Every row gives one point. To make a cloud, some directions were put in groups of two or more. Within a group, all points are equally far from the middle, so they leave a hole (a ring in 2 directions, a hollow ball in 3). The other directions are filled evenly. Then the cloud was stretched, turned, moved and blurred a little. Count the holes, and give their numbers of directions, smallest first.

Cloud:
[[-37   6]
 [ 60 -22]
 [-17  10]
 [ 14  21]
 [ 44  -1]
 [  7   3]
 [-20 -57]
 [ 12 -47]
 [-47   8]
 [ 10  27]
 [ 51 -20]
 [-43   3]
 [-37  50]]
Holes: 0

Cloud, 22 rows:
[[-42  39  28]
 [  1   1  54]
 [-60   9  13]
 [-36 -13 -27]
 [ -4  53  35]
 [-18   4   3]
 [-45 -43  34]
 [-42   6  25]
 [-46  23 -18]
 [ 19 -22  -2]
 [-24  -9 -30]
 [-26   2 -18]
 [  8 -25  45]
 [-35 -26  43]
 [  6  36 -28]
 [ 26   3   1]
 [-29   3  17]
 [-42  12  48]
 [-15  -5 -37]
 [-51  18 -41]
 [-54  22 -44]
 [-51  -3  15]]
Holes: 0

Cloud:
[[ 24  45 -28 -36]
 [-29 -48   0   8]
 [ 35 -23  36 -26]
 [-44  -8  10  11]
 [-48 -21  20 -20]
 [ 15  33   9 -52]
 [ 23  35 -10  17]
 [-15 -46 -16 -54]
 [-43   4  24 -33]
 [ 32  36 -15 -47]
 [ 37  -6  23 -46]
 [-18 -22 -60  -2]
 [-35  11 -14  17]
 [-38 -14 -24 -57]
 [-47  -7  22 -32]
 [ 33   0  33  13]
 [-22  18  40 -15]
 [-39   6  31 -15]
 [ 42  31 -26 -40]
 [ 29  10  29 -44]
 [ 23  46 -28 -35]
 [  7 -35 -50 -47]
 [-36  13  21 -41]
 [-16  25  12  19]
 [ -2  19  46 -14]
 [ -4  46 -38 -29]]
Holes: 2 (2, 2)

Cloud:
[[-14 -29 -45  36]
 [-20 -31  23  45]
 [-15   4 -29  60]
 [ 11  30 -27 -24]
 [ 29  33  11  42]
 [-19  19 -51  13]
 [ 38 -16 -32  -7]
 [  0  35 -12 -28]
 [  4  34 -28 -22]
 [-17  16 -52  23]
 [ 12  -4  35 -14]
 [-20  41  25  20]
 [ 17  38  18  41]
 [  0 -25  28 -17]
 [-35  12 -43  -1]
 [ 15 -15  41   7]
 [ 30   5 -27 -24]
 [ 13  10  30 -19]
 [-24 -34  29   9]
 [ 38 -20  17  38]
 [ 20 -39   6  47]
 [-48 -20  15   8]
 [ -9  18 -47  39]
 [-10  37 -29 -18]
 [-22   6 -53  25]
 [-13 -36 -46  22]
 [ -1  42  29  25]
 [ 20 -38 -34  -4]
 [ 10 -43 -37  -1]]
Holes: 2 (2, 2)

Cloud:
[[ 23   0  24 -16 -60  18]
 [ 29 -27 -17 -43  -1  36]
 [-46  17  14  27 -36 -12]
 [-18  21  41 -14  29 -18]
 [ 33  10 -46 -19 -41 -11]
 [ 16 -44 -26  33 -27 -24]
 [  1  28  -6 -39 -20 -54]
 [-14  20 -34  -9 -10 -58]
 [ -9 -54 -27   4  -6 -39]
 [-26  11  21  38  22 -28]
 [-33  39 -16  21  -2  31]
 [-13 -41  16 -32  27  37]
 [ 25  33 -43  12 -22  21]
 [-38 -23  23  36 -29 -13]
 [-32  32 -40  15   5  22]
 [ 15  34 -16  30 -11 -51]
 [ 46  12  40 -16  15   1]
 [-47  -9  15 -31  -7  41]
 [  9 -53 -24  25  45  -7]
 [ -9 -40  36   4 -44  -1]
 [-22 -46  11 -27 -24 -24]
 [-38  37  22   5 -44  -5]
 [-33  22  22 -33  25  27]
 [-24  45 -15  25 -39  -6]
 [ 12 -29   4 -39 -26  42]
 [-44 -14  11 -36  -2  40]
 [ 22 -19  32  17 -53  -3]
 [-23  31 -18  25  32  20]
 [ 56   0 -29   4  32 -23]
 [ -1  42 -52  -6 -25  -2]
 [ 57  -4 -29   8  32 -20]
 [  6 -60  -8 -14  28 -32]
 [-24 -39 -24 -37   8  34]
 [-12 -45 -45  -6 -26   6]
 [  8 -40 -45   8 -34   6]
 [-47  13  -2 -46 -20  16]
 [ 51  -5  29 -30   7 -26]
 [-20 -36  -4  41 -40   7]
 [ 27 -36   5  42  29  20]
 [-35  24 -46   9   7  19]
 [ -5 -47  -3 -33 -39  -3]
 [ 27  29 -14  31 -40 -31]
 [-19  34 -52 -21   7  10]
 [-27 -28   0 -38  40  21]
 [-36  -9 -44 -21  26  21]
 [-29 -30 -45  14  10  34]
 [ 14 -36 -32  29 -40  -6]
 [ 38  18 -22 -18  11 -57]
 [ 13  35 -37  14 -34 -39]
 [-31 -26  38  32  -3 -21]
 [ 25  10  20 -16 -46  40]]
Holes: 3 (2, 2, 2)

Cloud:
[[ -3 -18  13  -4  11  39  40   9]
 [ 26 -21 -18  -8 -21 -32  15  18]
 [ 28  13   4   7  -3  33 -12 -42]
 [-15  18  17 -30   9 -32 -20   7]
 [ -4  -6   0  -3  11 -60   2  12]
 [-27 -26   3  35  11   1  12 -22]
 [ 29 -18 -19 -10 -18  30  34   9]
 [ -5  12  34  15  16   5  31   3]
 [ -2 -35  -8  -7 -30  11  -8 -31]
 [ 22 -25 -13  45   0  13 -23 -15]
 [ 53  30 -13  -8   7  13  22   5]
 [ -8 -10  14 -15  20  33  21  41]
 [ -7 -33  -4  33 -26  20   4  -8]
 [  3 -23  -5 -10  10 -50  -7  31]
 [ 24  14 -28  28  13  15  -7 -39]
 [ -5 -30  -1 -30   2 -26 -13 -27]
 [ 24 -13  11  29   7 -37 -14  -7]
 [-39 -35 -11   2  -8   2  12  16]
 [-29 -14  21 -40  -6  20  -3  -7]
 [  9 -18  33 -19 -17  12 -34  -7]
 [-24 -17 -24 -30  -1 -32  18  12]
 [  2  55   0  -9  18  -6  27  -1]
 [ 13  37 -28  19   2 -18  17  34]
 [  7  -9   2 -53   5 -18  28   9]
 [ 18   6  26 -26  24 -23   3   9]
 [-24  -4  12  38  17 -24   3 -18]
 [ 13 -32   8 -26  -9  17 -24 -26]
 [  3 -20  11  15  19 -10   3  53]
 [ 34  34  -8  -1  23  13 -21  22]
 [ 35 -19  -5 -23  -5  22 -32 -12]
 [-28 -21 -30 -21   3 -16  15  29]
 [ 34   8 -43  27   8  -6   3  32]
 [  0   7  32 -25  -7  -8  17 -33]
 [ 25  -6  28   7  13  20  23  28]
 [ 41 -17 -34 -27 -15 -12  -2  12]
 [ 37  10  11  -1  -9  28  37   6]
 [ 44  14   2  23   0  21  -8  34]
 [  2  17 -10 -13 -13  50 -14  16]
 [ -7 -25  15   6  20  23   1 -33]
 [-12  19 -26 -10 -12  38   5 -32]
 [ 13 -21  12  25  14 -38 -24  -5]
 [  9 -17  31  -3 -16  38 -22 -12]
 [ -6 -14  11  11   5  -6  25  50]
 [ 15   9 -47 -13  34 -16   9  27]
 [-15  30 -30  -5   2   5  21 -40]
 [  9  31  -9  49 -12   1  -2 -21]
 [ 30  21 -23  45  15 -11 -19  10]
 [  6  38 -31 -35   1   4  35   2]
 [ 29   5 -20 -23  -3  13 -34 -24]
 [ -3  48 -12   4 -29  -8  18   1]
 [  0   2 -34   2 -15  -6 -39  20]
 [ 31  -7  23  -1  13  20  26  26]
 [ 14 -23 -12  -2  12 -41  23  20]
 [-19 -33  -2  14  22  32  18  -9]
 [-31  -4  12  -1  10  25 -11  36]
 [ 39   8   9 -18 -22 -21 -29  15]
 [  8   0  25 -35 -40 -13   3   3]
 [-27  42   3 -20 -15  -8  -9 -14]
 [ 17 -15   4 -30   2 -29   4 -33]
 [-14 -18  14 -54 -15   7  11  -1]
 [ 18  -9 -16  48  -4  11 -30 -17]
 [ 29   5  34  16   2  14 -10 -20]
 [-33  33   2 -30 -13  13  26   8]
 [ -1 -40 -14 -27   2 -35 -11  14]
 [ 10 -34 -18 -10 -30 -14  10  23]
 [ -9 -34   5  47  19   5   2  -1]
 [-12  10  -9  -5  26  50   5  20]
 [-34 -10 -10  44  27   8  -5   6]
 [  3  30  -2  38 -22  -1 -14 -29]
 [ 30  24  -1 -38 -24   0 -16 -29]
 [  2 -13  15  45 -18   2 -14 -25]
 [ 25  -5  22 -24   5 -10  -6 -36]
 [-28  23 -16 -39  -2   6  28 -19]
 [ 30  28 -32  12  38   8   3 -12]
 [ 45  11  16  24  -1   9   7  22]
 [ 28 -26  11 -23  30   1 -11   8]
 [ 41   1 -10  42   5 -16 -23   5]
 [ -7   2   7 -16  14  -8  41 -27]
 [  0 -29  -8  -6  33 -31 -22  -9]
 [-39   2  28 -22 -17 -10  -6  -6]
 [  6  -5 -44 -20 -25   5 -16  -6]
 [ -3 -18  25 -12 -10  33  23  35]
 [ 47  34 -23 -17   4   1  23  -7]
 [-19  -4  14 -21 -11 -49  -7   9]]
Holes: 3 (2, 2, 4)

Cloud:
[[  6 -19 -21 -32  27  17  -7 -22]
 [ 35  21 -14 -14   9 -23  31  -2]
 [ -5  27 -21  14  20  44  14  19]
 [ 43  12 -12 -16 -16   6  12 -21]
 [-28   1   1 -22  13   5   5  22]
 [ 34 -17   5 -27  28  60 -10 -12]
 [ 38 -15   1  14   8  -8 -23 -32]
 [  1  24  25 -19 -33  31 -21  16]
 [  3   6  35  -3 -12  12  -7 -27]
 [ 12 -13  26  -8   4 -33   7 -27]
 [ -3  21  17 -27   9  10  29 -18]
 [ 17  26   1  18 -40  43  -6  23]
 [ -2 -16 -11   7  29  28 -42   7]
 [-29  11   2 -23 -20  38  14  -1]
 [ -2  19  22 -15 -25   6  19  30]
 [ 24  13   9  13 -38  23  49  17]
 [ 29  -3 -27  -6  39   6 -30 -24]
 [ 34 -20  -4  -5 -31  10  22   9]
 [ 16 -20  14  31  11  -1 -26  10]
 [ 60  -3   8   1  16   1 -13  13]
 [ -4 -26   2  30  26  -3   1 -14]
 [  9  -2  21 -32   0 -22 -16  -8]
 [ 11  21  20  45 -10  36  29   5]
 [ 29  36  20   0   5 -12  15   1]
 [ 20   8 -39 -18  20  39  -7   4]
 [ 38  33 -11 -25 -13 -10  -8  26]
 [  9  19  36  15  -8 -21 -14   5]
 [ 21 -29  33  15 -19  20  -2   4]
 [ 20 -33   3 -14  23  30  48   9]
 [ -9  26   9 -23 -28  -1 -26  21]
 [  4 -12 -47   0  20 -13 -29  -1]
 [ 20  41  11 -35   6  43  -7 -11]
 [ 40 -13  13 -18 -10 -17 -34  -3]
 [ 28 -16  33  -5 -14   2 -26   7]
 [ -1  34  -9  31 -17  -1 -15 -26]
 [  1  20 -29  31  11  46  10 -12]
 [ 28 -25  26  -3  32  30  12   8]
 [-10 -17 -26  15  -4 -18 -50 -11]
 [ 10 -24 -21  23  18  53  15  22]
 [ 18 -21  39  11   5   9  10  -9]
 [-26   2   2  27  -4  -9 -22 -15]
 [ 20  13 -27  35  21   7   5  11]
 [ -8  34 -46 -12  11  -8   2  -5]
 [ -4  21  23 -25 -30  31 -22  30]
 [ 17 -16  25  -7  35  44 -11  -9]
 [ 43  15 -12   7  33  -5  13  13]
 [ -3  28  12  -7  33  23  12 -41]
 [ 19 -15 -23  18  32  35  26  -2]
 [  6  28  -2 -18  19  36  39   6]
 [ -1 -30 -28   3  21  31  26   4]
 [-17 -19 -14 -11  22 -25  -2  26]
 [ 29  -9  -1 -33  33   1 -37  31]
 [-11  13  21   1 -34  19 -24  30]
 [ 46  -1 -12 -19  24  -2  -4 -11]
 [-23  29 -19  -2 -28 -34  -5   2]
 [ 16  22 -20  25  22  47  -1  26]
 [ 39  11 -27 -24 -26 -24 -20  -5]
 [-13   6  17 -25  18   8  39 -31]
 [ -3 -12  17 -20 -21   7  -3 -49]
 [ 23  -4 -37   4  38 -23 -13 -12]
 [  0  24 -44  18 -17   6 -16   2]
 [ -8  25  -1 -24 -12   7  32  -3]
 [ 17   4 -38   6  33  17  20 -23]
 [ -9  14   5 -29  39   3 -34  16]
 [-21  -9  -4   9  -1  17 -48  22]
 [ 39 -14  14 -25  18  18 -22 -10]
 [-13 -22  12  21 -23  20  -9 -31]
 [-44   4 -10  -8  -8  25  10  -4]
 [ 40   3 -15 -15 -23   0  10 -20]
 [-12  27   0 -33 -16 -19  -9  -4]
 [ 13  -1 -28  16  27  38  42   8]
 [ 33  38  -3 -11 -31   0 -22   0]]
Holes: 2 (2, 3)

Cloud (101 x 9):
[[ 12  33  18   7  -7 -11  28 -29   6]
 [-24  21   5  15  -1   5 -40  27 -30]
 [ 19 -37  -4 -20 -18   3 -22 -22  -8]
 [ -2  37  51   3 -18 -16 -33 -15 -20]
 [-46   6 -12  17 -16  18  -1 -36  23]
 [-13  16 -26  27 -46 -11 -13 -12 -24]
 [-24   2   4 -11  -5   1  15  46   3]
 [-24 -31 -30  44  11   8  -6  -2 -29]
 [-14 -45 -32   0   8   3  35  -7   1]
 [  9 -27 -14   3  26 -11  30  21 -33]
 [-22  -9  32 -15  -6  11 -27 -19  11]
 [-10  -9  -1   1   6  38 -32  32   5]
 [-31   6   1  -2 -27 -30  32 -31  15]
 [ -7 -25   2  29 -33 -14 -24 -45   2]
 [-15 -40 -30   8 -17  34   6 -29  16]
 [ 22 -35 -21   0  20 -21  -3   0 -36]
 [-25  14  35   9 -29 -14 -14 -44  13]
 [ 30 -10 -35  11 -18  21 -11 -31  40]
 [ -4  35 -15  19  12 -19 -52 -12  -8]
 [ -6  -5  12  20   5 -40   5  18  16]
 [ -1   3 -29   5 -24   0 -27  22 -41]
 [ 22 -32  -7  20 -14   1 -13 -50  -2]
 [ 24  17   1 -11  20 -23  17 -33  -8]
 [-27   7  -5 -11 -10  27  19 -34  44]
 [ 25  10 -27  24  20 -20 -53  -5   0]
 [-31  -1   7   4 -40  26 -36   8 -22]
 [ 43 -11   1  12 -18  -4  20 -11 -26]
 [ 16  29   3  16  17  25   3 -10  14]
 [-17  21 -31 -19   6 -16  14  28  16]
 [ 30  -3  -3   5 -18   7 -35 -54  18]
 [ 29   3 -33  11 -14  -4 -43  20 -18]
 [ -3  39   3  -1 -16 -33   4 -28 -29]
 [ -1  18  22  -3  27 -19  25 -26   1]
 [ 10 -15   3 -29 -10 -16  26 -31 -17]
 [  2  -1   4 -38  18 -12 -19   2 -13]
 [ -1 -22 -38  10   5 -40  22 -22  -6]
 [-21   3  -5  -9 -55  21  15   1  -4]
 [-33  18  -4  20 -11  33 -49  10  23]
 [ -9 -17  -3 -18   5  31  28 -27  -1]
 [ 23   9 -12  21 -20 -15   5 -35  36]
 [ 17  52 -14   2   1 -23 -50   8  -3]
 [ 36  -2 -35  -7  -2 -38 -24 -22  14]
 [  7  22  21  32  10 -32  17 -16  14]
 [  5  21   6  27 -44  -1   4 -18  19]
 [-20  41  -9  14  -8  -9  26  13  11]
 [ -9  -3  16  14  12   6 -25  35 -10]
 [ 33 -36   4  -5  -6   1  15   1 -17]
 [  2  -1   1  15  -4  37 -33  -7  47]
 [-13  37   9  13  25 -31 -24   6   5]
 [-28  19  -6  12 -50  19   1 -12  32]
 [-20  -5   1   2 -29   5 -23 -56  16]
 [-23  17  -6  34   5   2  11  36  -4]
 [  0   6 -41   8  -9   1  25  21  24]
 [ 15 -11  35 -18 -32 -20  14  -8   0]
 [-16  20   2 -26 -14  20  -1 -41   0]
 [  6 -19 -16  31   6  -1  -3  26  15]
 [ -2 -25 -28  -9 -12   1  27   5  42]
 [ 36  19 -12 -11   7  35 -47  16 -15]
 [-39  22  11   1  14   8  -6  16 -32]
 [-53   8 -26  24   2  16   0   2  20]
 [ -3 -14 -43  -2 -20  -3 -17 -16 -30]
 [-25 -27 -33 -10  -9  -6  18 -24  -7]
 [-25  21 -24 -39 -22  27 -31  18   4]
 [-19   9 -28 -17  -3  14  25  15 -13]
 [ 12 -22 -17 -14 -15  51 -48 -17  -2]
 [ -9 -10 -12  -4  19  60 -30  17   1]
 [  0 -15 -35  -8  13 -10 -10 -48  11]
 [-21  -7 -48  35  16  24 -26  -5  35]
 [-29  25 -13 -13 -53   9 -34  -6  28]
 [ 20  23  20  11  30 -19 -20 -21 -31]
 [-37 -14   6  27 -28 -12 -35 -27 -18]
 [ 40   3 -29 -28   5  21   3  -9 -10]
 [ 43  17 -25 -26  -9 -32  -8  -6   3]
 [-29  38  20 -21  -5 -26  -9  11  -1]
 [ -2  15  36  -7  29  -4 -19  -6 -24]
 [ 40  28  -3 -13 -22 -20 -42 -33  -9]
 [ 12  -7  -5  12   9  44 -37  14 -13]
 [ -9   3 -23  14 -52   8 -33  -4  28]
 [-16 -27 -39  37  -2 -44  13 -11 -11]
 [  7  -2  -4  28 -40  26  -2  -5 -15]
 [ 18 -15   9  28 -37 -10  -2 -49   0]
 [ 15  31   8 -31 -15  -2 -13  21  42]
 [-23   1  -6 -27   9  18  16  20 -25]
 [  0 -17 -37 -22 -35   0 -10 -12  48]
 [  9  20  18   3 -34   4 -14  26  11]
 [-23  22  -4  28 -24  10 -13 -33 -23]
 [-55  -9   1  22 -14   9  34 -21   6]
 [  5  14   4 -38  -2 -34   1  -1   0]
 [-32   7  -9  22 -21 -13 -25 -34 -29]
 [-14  -5 -20  -4 -48 -25  18  14   3]
 [  0   9   1 -24   3  -1   0  33  38]
 [ 41  -6 -27  24   1 -21   1 -37  -2]
 [-33  35  -3  23  -8 -17  18 -17 -11]
 [ 17 -39 -10  17 -10  24 -33 -18 -12]
 [ 14 -21 -24  24  35  13  -1  15 -14]
 [-21   4   2 -10  24  55 -11 -23  22]
 [  1  23 -16 -16  26  22 -28 -15 -22]
 [-20  31  -8 -26 -55  13 -22  -6  26]
 [-17  -6 -20  -2 -24 -29 -21  15 -32]
 [  2 -18   0 -21 -26  49 -29  -3  31]
 [-20 -15  -2  36 -10 -25 -21  -6  23]]
Holes: 1 (8)
